Each wall is flat, endless, passes through zero and stands at right angles to its row. A trip goes straight from one point to another. Which walls does it cross, in order?

Walls:
(1): [ 22  -2 -37]
(2): [ 30  32 -69]
(3): [-36   1 -12]
Trips:
[ 7 26 -5] to [ 22  24 -95] => 3
[-40 -65  32] to [ 9 19  9] => 3, 2
[-72 -95  29] to [-4 32 -8] => 2, 1
[-17  30 -19] to [-59 -39   6] => 1, 2
[-26  39 -72] to [-26   9 -14] => 1

Walls:
(1): [ -5  -1 -46   0   9 -18 -29  17   6 -14  42]
(2): [ 23  31   4  63 -50  -9  -9 -17  -7  -4 -56]
(3): [ 49 -23 -36 -43  29  53 -57   3 -38   5  -2]
Trips:
[ 28  73 -19  25 -44  38  40 -29  19   5  14] to [ 50  -5  45  24  -7   4 -25 -47  15  51  -8] => 3
[ -1 -51 -33  28  14 -48 -34  19 -16  27  20] to [ 19  39 -13 -49  20  24 -20  11  18  25  42] => none
[ 28 -15   5  44  -7  -6  10 -33  -8 -11 -48] to [-52 -62  21 -35 -63  74 -40  58 -27 -13 -10] => 3, 2
[ 82  24  -8  12 -56  15   9   7 -35  36  38] to [ 21  95  -5 -10 -38 -12  -7 -15  73 -27 -23] => 3
[ -2 -20   6 -10 -17 -20 -44  21 -42   5  17] to [-55 -18   7  46 -11  -1  42   6 -23 -77 -39] => 2, 3, 1
[-26 -32  53  37 -11  -6 -12   4 -28  10  -5] to [ 58 -14  28  55  -3 -51 -16  10  -8  -8 -38] => none
[ 40 -19  -6 -29   7  19 -24  -4 -36  54   9] to [ 92  -4 -14 -14 -26 -63 -31  -9  -7  30  30] => 1, 2

Walls:
(1): [ 20   1  27  15   8  63 -28  16  31  55  47  30 -49 -25  32  38  -9  -7
 -54 -14]
(2): [-21   2 -11  25 -19  -6  21   2  26 -17  30   9 -12  34  28 -11  -9  12
 -33   9]
(3): [ 30  34  30 -18  29 -40  -7 -10  23   6  26  51  29 -26  -4  14  37  -8
  10 -21]
Trips:
[-19  17 -49   4 -13 -12  -9 -24   3   1 -13 -19  15 -26  24  29   8  -3
  20  37] to [-17 -36 -50  14  43 -22  19 -40  -9  16  -3  54   7 -59 -36  18  14  20
  17 -20] => 3
[-42 -66 -13 -37  21 -16 -33   4  25  59  20  -8 -21 -26  10  11 -69 -15
  57 -51] to [  0  22  -4 -15 -16  31 -12  22  48 -40   7  12 -47 -13  31  11  20 -22
  -1 -35] => 3, 2
[ 42 -24  22  62  -6  23 -46   2 -35 -65   9  21  36  23  57  17  12  34
  23 -18] to [ 13  55 -14  31  30   3  30  32 -21 -37   6  31   0 -40   0  21 -16  -7
   3 -22] => 2
[ -5   6  85 -30  65  -9  24  70   4  31  -1  16  33 -95   2  -9  15 -17
  19  17] to [-35 -20  10  30  27  48 -26 -10   9  41 -49  23  22   2  18  30 -47 -59
  16   8] => 3
[ -3 -20 -22  14  77  32  18   6   8  22 -17   1 -20  62  29  -3   8 -14
  -3 -17] to [-37  -8 -39 -13 -48  12 -62  -2 -11  -7   4 -16  -4 -50  14  10 -19  27
  28 -51] => 2
[ 23  -5  10 -69 -15  77 -25 -20  -2   2  -5 -16 -24 -37 -18   2  -2  29
   0 -23] to [ 51  -9 -24  20   3  -6  27  11   2 -25 -37  50 -40   5  28  -7  -4 -15
  48 -26] => 3, 1
[-76  78 -24 -42 -31  35  47  40  50 -41   8  29 -44 -21 -67  22  -9  -5
  27  38] to [  3 -29   9   6  44 -41  25 -29   0 -42  14  21  -7  46 -41  11  30  30
 -45   9] => 3
[  1 -39  15  44   9 -17  -3 -23 -32 -22 -26  15 -18 -68   3  20 -34  24
  25   9] to [-18 -52 -27  12  19 -30 -19  15  35   0 -87 -49 -24  58 -57  -5  88   4
 -24  -7] => none
[-22 -17  24 -51  27 -21 -31 -74  34  57  45 -59  36 -16 -56  -4  46  35
  25   9] to [ 39  -9   3  46 -44 -28   3 -42 -50   6  15  26 -48 -40  10 -58 -20  29
 -33 -30] => 1, 2, 3

Walls:
(1): [-73   0 -79  -9   9 -42  38  14 -20  20  12 -19  25 -20 -63   8 -28  57
  31  -3  -9  -5 -13 -25  19  56  -8  -2  23 -10 -25 -49  19 -20  13 -31
  10 -24 -31  14 -32  11  60 -13 -22 -26   3 -44]
(2): [-45 -21  15  30 -11  51 -20   8  17  15  13 -64  -2 -18  18   2 -33 -11
  11 -48  -8 -12  35  73  14   6 -24  10 -17 -40 -40  -2 -30  52   3   6
  73 -39   0 -18   6  -8 -40  15 -46  13 -30   4]
(3): [ 68 -16 -49  17  13  13 -39  31  15   4  18 -10  40   0  24  38  36 -71
  -5  13 -60  -8 -25 -20  50  -6   2  13  -8   2   3  23 -11   0  40  14
  18   8  26  24 -57  40 -13 -32 -47 -30 -56   0]
(4): [-38 -38  33  41 -14  26   5  12  18  -3  13 -12   1 -38  35  -7 -41 -18
  35 -26  40  23  12 -15  -2   8 -45 -14  21 -77   0  11  21  -6 -32  -6
 -29 -22  -9 -26  24 -11  -8  39  73  49  15  -6]
(5): [-20 -39   7  -2  -8   2 -16   8  27 -20 -19  26 -37  40  43  43  19  50
   3   3 -64  -1 -41 -26  -6 -11  18  44 -15 -52 -13  11  22  -1 -21 -11
  10 -21  30   0 -70 -19  20 -59  -4  18 -14 -30]
(6): [ 18  38  13 -62 -17  52  -9 -15  18 -20  20  10  -9   1   6  31  21  39
 -41 -39  40  19 -11  21 -44 -11  53   5  10  -3  17   7 -27 -42  -6   6
  21  18  15   3 -13   8 -60   7   8   6   9 -32]
Trips:
[  3 -35  25  -5  29  47 -15 -15  41 -17  -1 -11  27 -19 -17  44 -32 -94
  24  12  21  13 -83  18 -35 -46  44  -9  67 -12  33   7  60 -12  31 -19
  15   4  29  50 -26  23  14 -12 -28 -19  13   2] to [  0  -6  13  -7 -54   7  31   0  19 -10  28 -14  30  -7 -19 -24   1  26
  -7  -2 -24 -20 -30  16  22  20  26  68  15   1 -21  26  57 -37  39  10
   2   4  43 -12   4   7 -30 -44 -34  12 -10  12] => 4, 2, 1
[ 57 -45  73   2   3  13  -3  -8   3  -4  21 -17 -24  -6 -42  33  24  63
  72   1 -23 -17  -3  -7  53 -21 -31 -36 -20  -1  -1 -41 -32  -4  11 -34
  28  54   9   5 -58  23 -41 -28   9  18 -25  -4] to [ 35 -31  22  10 -45   2  12 -24  -6  -1 -15 -46 -54   0  19 -12  14   9
  25 -18 -15  11 -54  21   6  13  19  33 -13 -32  37   1 -39  67  16 -29
  48   6 -12   7 -31 -41  36 -62   2  19 -20  31] => 6
[ 11  25  27 -25   0 -25  -6  -2   9  40  -1   5  -5 -49  27   8 -37  27
 -50 -39   0   2  48  35 -29  -6   8 -34  -7 -26  -5   0 -35   0  -7  20
 -22 -15 -39  19 -29 -10  13 -10 -61 -29 -38 -21] to [  6  67  -3   8  18  -1 -18 -15  -2   4  -4   1  17  12 -35 -19  -7 -19
  14  -3 -31  -8  -1  18 -29 -49 -11  -6  -1 -23 -15  31  26   5  17   4
  19  -3  30  -3 -26 -23  22 -18 -26  10  -9   8] => 3, 5, 1, 6
[ 31 -26 -21  22   1 -56 -51  20  50 -18 -33  18 -29  57 -14  48 -18  -6
   4  -5  28 -21  -6  16  42  -2  -8  39  66  24 -13  13  25  25 -30 -48
  38  -6  10  -1 -55 -21 -12 -22 -46 -11   7  12] to [ 28 -18  52  39 -62   1 -71 -58   4 -39  41  11  -6  12 -20  35  71  -7
  27   5   3 -18  25 -54 -66  12  26  28 -40 -27  35 -22 -18  13 -29   4
 -24  15  -4 -41   8  11  58  12  -8  -9   5 -16] => 1, 2, 6, 4, 3
[-33 -41  15   6 -39   2 -17  -8  52 -37  51  67  12  24   2   2  32 -21
 -24 -12 -46 -20 -42   5 -35  45  21  37  13 -24 -84  30  -5 -36 -15 -55
 -59  19  53  19  27 -64   6  11  23  15  -2  -5] to [  8   5  53 -36  -3   4   7 -17  28 -17  57 -22 -12 -42 -22  49 -15 -59
  12 -12   4 -11  51  21 -13  36 -11  58  -7  14  17  29  30   4   5 -12
 -26 -19 -38  27  28   3 -23  16 -50  26 -63  22] => 2, 3, 5

Walls:
(1): [ 33 -13  45 -17  -5   5   3  11 -44 -15  23  32 -30   5 -13 -13  37 -11
 -41  -9 -20 -29  55  -8 -30  10  18  52   3  22 -15 -70  -1 -25 -32  -1
 -20 -24  47  37  -6   6  -4 -10 -19   3  34 -34]
(2): [-13 -20 -21   1 -75  -5 -26 -29  27  30  23 -13  -8  46  -7  -7   9 -29
 -16  11 -11  -5 -29  -4 -35  -7  12   8 -13 -11  -9   4 -14 -27 -19 -45
  19  19 -16  46  37  22 -39   9   9  -9  24  34]
(3): [-11 -13 -30  10 -11 -11 -35  -3  30 -21  19   8 -22  -2  21  21  19 -13
   2   9 -18  11 -79  16  18   2  32  -8 -13   1   9 -17 -23  19  26   3
   9  22 -63  33 -20   2  12  26  10   7 -24  -3]
(4): [  0  18  17  16 -20  23   8  17  -5 -20  34  -2  34   8  33 -21 -12 -26
  -4  55  21  21  11  -2  10   8  -9  62  18   8   1  10  15  32   8 -38
   0 -12  44  24  -6 -10   9  59   0  -4 -10  35]
(5): [ 26 -40 -23  22  -5   5 -12  14  16 -40  16 -24  24  27 -21 -11 -17  10
  31 -23  20   7  -5 -23 -28  23  27  52 -10 -17  28  27   9   4   4 -11
 -16   8   3 -39  29 -23 -29  26  15 -36 -12   9]
(6): [-11   0 -21  20 -14  -9  13  10  -6   9 -12  -3   4  11  15 -12  31   7
   7   5 -14  23  36 -11  33  -7 -49 -22   0  -7  12  18  10  16  17  56
 -15  37   7 -15  18 -95 -24 -13  33  -4  27  -7]
(7): [-39  24  -4 -21  -6  42 -22 -12  -4 -16 -16  41  33 -24 -28  -1  47  -3
  43   7 -14  22   9  18  69   6  17  23  33  33 -31  27  25  31  42  21
 -39  21 -28 -18  -6 -29  10   7 -36   2  -4 -37]
Trips:
[-32   1 -50  -2  14  -6  46 -64 -24 -16  15  13 -12   5  20 -51  16  -6
  40 -12  17  54  19  -2  29  -1  25  -7  22 -31 -20 -64  -4  39 -32 -26
 -35  17  19  18  27  51  36   2  19   3   5  38] to [ 15  28  15 -16 -39   1  18 -32 -53 -24  41 -12 -29  13 -13 -27  12  11
  58 -13 -12 -32   0 -23   6 -44   6  13  -8 -15 -10  25  -3   5 -35  16
   0 -56  37  -9 -32   1 -13 -34 -10 -16 -30  13] => 3, 7, 2, 5
[ -8 -11  13  20   4 -45 -15 -33  26  41  -1  35 -41   6 -51 -12 -20   9
  42   8 -23 -29 -12  22  37 -12  27  -7 -65 -32 -48 -25 -11  33  -2  -5
 -43  13 -34  32   2   4  -8 -13  14  -6 -50 -14] to [-12  12  40  20  -8 -37   7  -3  -5  27  -5  20  24 -18 -12 -26  37   5
   9  21  43  24  64  10 -41   2  21  20 -11  -3  48 -15   1  32 -23 -19
   7  26  26  11  16  16  31  -4 -12  16   2  -7] => 1, 3, 4, 7, 2
[ 21   0 -30  -4  16 -12  29  -9  29  -7 -23 -14 -21 -51 -17  41   8 -21
 -21 -12  16  37  12  18  22  -9  -3 -76 -28  44 -14 -41   7  10 -70  -8
  13  -5 -11   0  14  10  35  16  16  41   9  23] to [ 59  31   4   2 -28  20 -13   6 -11  36  -5  24   4 -12 -25  11   5  24
   2 -24  37   5  -9 -15   1  13 -43   3  14 -20   4  26   7  10 -26   2
  16 -25 -16 -25  -8 -21  20   2  -9  10 -13 -17] => 3, 6, 7, 5
